Each row of a before or after table is a point. The points were changed in one or more steps. Then noise was added and the rows were shuffled. The steps act on columns, c1 being the first. Name the steps. A step turns or swaps two columns, mirrors them in a line or flattens them onto one, adds a multiple of one to another, or multiplies or shifts one. Angles are multiples of 10 degrees, from the lower column toward the higher: turns from -170 to 170, lines from 10 to 170 but not 90. Use the fewest steps. Two steps may share a column if one is a turn and the other turns, adds or multiplies; they go together, in the order done. Otherwise the lowest column goes first.
In the rows, 128 means zero.

Before:
[[ 91 150  94]
 [115 127 118]
 [122 134  72]
 [138 172  90]
 [122  52 119]
 [151 203 134]
 [139 170 156]
 [152 177 105]
 [ 61  99  91]
 [229 155 132]
 [153  94  57]
 [171 100  94]
 [111 133 107]]
After (13 x 3):
[[150 148 117]
 [ 65  70  45]
 [155  62  72]
 [ 91 117  69]
 [150 141 165]
 [134 140  98]
 [122  18 114]
 [105 105  96]
 [228 127 204]
 [164  73 121]
 [109  94 108]
 [124 102  72]
 [152 176 156]]
Steps: add 0.7 times c1 to c3; shift c2 by -30

Before (13 x 9):
[[ 67 181 150 123  77 149 209  97 124]
 [144 168  87 156 149 127 154  77 140]
 [ 92 232 137 212 148 117  51 145 205]
 [158 122 141 112 129 115 130 100 150]
 [101 111 142 181 109  86  63  85 193]
 [154 126 146 136 169 194  87 122 116]
 [177  92 184 138 183 138 135  76  80]
 [100 191 108  85 125 138  80  88 183]
 [115 138 169 234 132 142 109 179 121]
 [141 158  97 125 107 110 119  87  89]
 [105 124 113  46 164 150 140 121 131]
 [134 131 165 110  74  91 124 101 196]
 [103 134 132 223  70 169 117 154 150]]
After (13 x 9):
[[ 90 163  83 247 156 117  53 145 247]
 [ 71 163 147 169  62 148 208  98 165]
 [144 162  78 151 156 129 153  74 187]
 [154 114 138 141 180 192  85 122 156]
 [141 165 104 132 101 108 123  89 127]
 [105  83  69 190  51 172 115 154 192]
 [ 98 205 141 133 123 140  81  87 221]
 [180  73 162 137 203 140 135  75 120]
 [104 171 170  71 175 152 142 120 171]
 [132 123 168 141  57  91 124 105 238]
 [100  84 103 154 104  86  63  81 231]
 [116  70  92 219 134 145 108 179 166]
 [156 127 148 124 131 116 130  97 191]]
Steps: turn c3 and c4 by 40 degrees; turn c2 and c4 by 40 degrees; multiply c5 by 1.3; shift c9 by 40

Before, 8 rows:
[[120 100 101 154 100 147 142 131 126 175  65 138 136 105]
 [184 185 173 249 104 150 100 159  77 100 172 130 135 130]
 [152 199 142 191 148 156  82 162  88 103 164 161 111 145]
 [121 167  92 169 151 142 112 151 133  89 111 109 171  97]
 [108 101 150 102 145 131 145 125 109 136 118 133 124  64]
 [137 113  88 141 144 113 158 105 171 117  97 111 110  93]
 [138 134  78 143 150 177 127  77 166 128 108  93 143  79]
 [118 132 132 200 103 148 111 138 106 100 215 127 112 130]]
After, 8 rows:
[[153 107 153 145 182 191 125 174 108 128 165 185 142 102]
 [119 151 150 168 190 147 114 106 110  90 133 162 171 126]
 [132  96 156 154 131 153 141 120  65 175 126 132 135 103]
 [130 132 124 200 149 154 112 114 215 100 106 126 112 143]
 [145 110 113 103 160 132 144 117 116 135 109 111 125  73]
 [ 88 216 132 192 175 165  82 118 164 104  87  92 111 176]
 [ 66 197  90 248 180 156 101 142 173 100  76 103 135 160]
 [137  95 154 142 167 108 157 151  96 116 170 161 109 110]]
Steps: turn c1 and c8 by 140 degrees; turn c3 and c12 by -150 degrees; add -0.5 times c12 to c2; add 0.7 times c4 to c5; turn c5 and c14 by 30 degrees; multiply c6 by 1.3; swap c9 and c11

Before, 9 rows:
[[115 160 145 122 118  93  85 103 119 137 112 120 159   7 144 142 145 124
  133 102  84 160 127 142]
 [130 105 125 152 150 135 167 114 109 104 176 133 129 141 139 135 131 130
  137  95 102 149 123 113]
 [116 104  94 160 131 124 108 109 104 122 131 111 106 139 133 141 108 137
  152  76 145 166 128 133]
 [124 137 135 115 122 133 159 108 161 140 153 127 152 141 133 111  66 131
  120 137 153 160 123 127]
 [133 102 143 112 104 126 107 108 133 122 129 117 134  91 138 101 133  98
  145 133 149 143 138 150]
 [147 125 136 139 106 136 164 151  97  62 168 104 162 114 113 125 142 129
  137 137 136 127 122  66]
 [153 155 151 125 120 137 154 120 109 142 120 108 108 122 117 141 144 106
  131 129 133 159 128 122]
 [135 177 143 117 120 106 165 209 131 140 142  82 115 150 124 100 138 136
  152 133 132 131 125 131]
 [137 172 131 126 145 133 114 118 101 136 151 132 130 157 124 140 141 126
   82 135 146 123 204 144]]
After:
[[146 126 135 137 103 134 191 147  98  64 172 106 213 109 114 124 144 131
  141 139 133 127 124  94]
 [136 180 140 117 120 106 161 209 132 138 142  78  97 147 122 104 139 137
  150 134 132 132 122 150]
 [133 102 144 109 105 129 100 103 138 124 130 115 147  87 137 103 135  98
  145 134 148 141 138 136]
 [124 140 136 115 121 134 156 109 161 139 155 124 186 136 131 113  68 131
  117 139 156 159 125 143]
 [154 156 151 125 120 138 154 121 109 143 121 107  78 122 118 138 142 107
  131 133 134 163 125 134]
 [133 102 126 154 152 134 172 113 107 107 173 133 131 158 136 138 131 130
  139  95 103 145 121 135]
 [116 161 146 121 119  92  82 102 121 137 112 120 207  19 141 144 140 123
  129 103  82 163 129 119]
 [120 102  93 159 135 121 109 107 105 120 130 109  74 167 135 141 106 135
  152  72 147 172 129 120]
 [142 175 129 128 144 132 108 120 101 140 149 132 135 152 123 141 141 130
   82 133 147 126 204 136]]
Steps: turn c7 and c24 by 30 degrees; multiply c13 by 2.5; add -0.5 times c20 to c14

Before:
[[116 194 113 108 104 130  42 138 145 101 175 116  56 152 159 134  73 116
   47 172  53 107 175  71 104 136  85 184 113 116 121 102 148 160  85 173
   94 168  35 137 192  69  67  50  79 133 182  71  94 110 113 143 136 151
   71 115  93 128 115 112 176 102 103  57]
 [145 108 109 120 119 154 107 144 184  90 146  79  84 136 184 159 102 159
   90 161  59 116 190 138 168 104  58 180  63 146 120 153 157 142 118 188
   78 202 118 138 179  76  33  82 114 129 161  91  87 114 163 177  91 110
  126 176 103 142 131 170 168 158 107  69]
 [ 94 165 117 101 105 137  49 154 127 112 158 118  94 195 174  98  85  63
   90 121  50 125 134  94  96  94 185 151 167  36  99  92 138 141  89 114
   90 109  85  86 101  35 169 140 172 107 119 168 174 132 115 124 154 168
   92 119 134  97 202  87 133  89 102 131]
 [163 117 128 185 168  61 146  64 128 163 138 108 127 139 135 176 169  86
  111 139 139 110 122  86 143 126 146 135 111 113 148 198  91 110 123 120
  157  78 150  84  71 144 134 139  82  93 128 145 179 145 153  96 126 110
  149 143 162 160 152  83  89 114 122 106]
 [131 128 159 135 150  88 140 164 140 179 134 162 149 103 183  85 195 120
  167 104 120 137  97 158 110  77 106  93 164 140 102 149 107 140 140  88
  152 118 135 187 172 132  90 134 203  75 112 155 107 170 161 121 175 164
  131 141 144  48 174  94 110  96  85 141]
 [142 127 154 101 175  79 135 185 149 172 132 136 120  91 187  68 140 151
  151  85 174 158 145 120  82  54  94  77 182 145  52 172 112 124 129 113
  159 136 164 170 170 149  87 125 183 108 111 139  97 160 176 158 156 174
  172 167 167  96 178 135  91 138  66 192]
 [104  92 174 172 155  96  83  96 146 184 110 108 139 106 101 141 150 132
  157 125 142 117 146 108 145 166 129 141  93 102 153 176  98 108 172 149
  139  77 138 114 117  93 112 136  98 106 146 127 161 105 178 102 108 132
  158 148 161 146 103 129 106 191 135 107]
 [134 129 135 119 135 142 106 158 120 170  98 162 136 115 172  82 154  98
  124 105 132 133 136 135  96  86 144  86 183 114  98 153  72 118 120  97
  135  93 161 126 129 129 124 180 159  82  92 168 139 160 155 136 249 203
   90 143 200  99 182  77 103  83  49 160]
 [113 122 125 159  99 133 108 142 156 114 151  85  72 111 181 140  74 168
  112 190  81  92 162 120 132  84  73 201 111 137  89 180 127 148 136 171
   65 196  89 186 179 114  83  76 124 128 179  57  92 147 176 174  90 137
  131 190 102 147  66 142 137 174 101  46]
 [131  84 110 162 115  68 117  77  97 163 125  91 171 167 122 177 131 127
  171 132 138 103 178 151 140 135 140 117  90 105 132 182 117  94 133 131
  135  92 142 124 113 139 111 155 118 116 107 113 165  89 156 138 109 124
  145 113 132 196 128  98  78 169 139  97]]
After:
[[136 126 156 137 149  87 140 162 142 182 133 166 149 108 180  80 194 117
  166 116 122 136  96 157 112  78 109  89 165 136 105  96 108 141 139  87
  152 121 134 184 170 125  93 110 202  79 112 158 116 165 156 109 173 162
  127 138 142  56 177 152 111  91  80 138]
 [136 130 133 118 143 141 106 159 122 175 100 158 138 108 177  80 147  99
  129 117 128 130 138 141  97  87 143  79 188 120  88 116  76 119 121  99
  132  94 159 127 127 125 121  68 152  84  90 164 141 167 158 123 250 198
   97 144 197 101 184 155 105  81  46 112]
 [144 127 153  98 177  76 137 186 153 169 131 138 123  87 182  63 139 152
  148 113 176 158 141 123  84  48  90  76 180 144  59 102 109 120 129 112
  158 138 166 166 170 149  82 138 180 106 106 139  99 193 180 145 165 178
  172 169 169  97 169 112  86 135  65  77]
 [118 198 116 111 104 130  43 139 149 100 181 113  53 155 159 135  72 117
   46 144  53 109 177  76 109 144  85 179 115 117 117 131 149 159  82 174
   89 162  35 141 190  71  61 201  83 132 181  77  92  76 117 146 134 155
   71 123  91 125 121 165 178 103 103 177]
 [ 94 164 121 101 107 135  48 155 129 108 160 119  83 196 173  94  86  62
   90 127  47 126 133  91  96  95 180 152 164  36 105 160 139 140  90 114
   91 105  82  81  96  34 171 106 168 108 118 169 175 129 107 133 156 165
   88 123 135  91 208 160 137  93 101 142]
 [130  87 111 163 118  71 119  81 102 162 129  90 173 163 122 182 135 126
  163 129 136 103 182 148 139 138 141 114  88 104 131  80 114  92 129 130
  138  97 143 119 109 136 104  97 120 112 110 116 158  82 157 131 110 122
  147 115 133 197 128 148  75 171 134 106]
 [163 117 132 181 165  59 154  65 126 163 140 106 130 141 137 180 168  85
  123 130 133 106 125  94 140 123 147 136 109 112 147  55  89 106 122 121
  154  84 151  80  74 145 136  98  78  95 124 145 179 130 139  88 125 107
  148 141 157 158 154 171  87 107 121 120]
 [149 106 106 116 118 157 105 146 179  87 140  81  88 136 181 164  95 151
   92 138  51 116 194 139 170 103  59 183  68 146 121  89 161 138 116 184
   78 205 114 136 177  78  31 185 112 127 163  90  89  75 181 162  98 109
  129 176 109 146 130 114 164 152 109 148]
 [111 122 122 162  99 131 110 139 155 110 151  84  71 117 180 133  73 160
  117 155  82  93 166 118 126  86  76 199 113 133  85  45 130 154 141 172
   69 195  91 188 175 118  87 184 123 125 178  57  94  91 194 154  88 139
  131 189 102 154  62 135 139 173  98 169]
 [ 98  91 174 170 161  95  78  93 142 189 112 107 145 105 100 138 152 136
  154 123 142 117 142 109 142 162 129 137  96 103 157  83 101 109 170 153
  138  81 142 113 113  99 106 121  96 107 145 127 158  98 157  88 105 126
  154 147 157 141 103 130 111 197 132 103]]
Steps: multiply c20 by 0.4; turn c50 and c64 by -40 degrees; turn c32 and c64 by -150 degrees; turn c44 and c60 by -160 degrees; turn c51 and c52 by -20 degrees
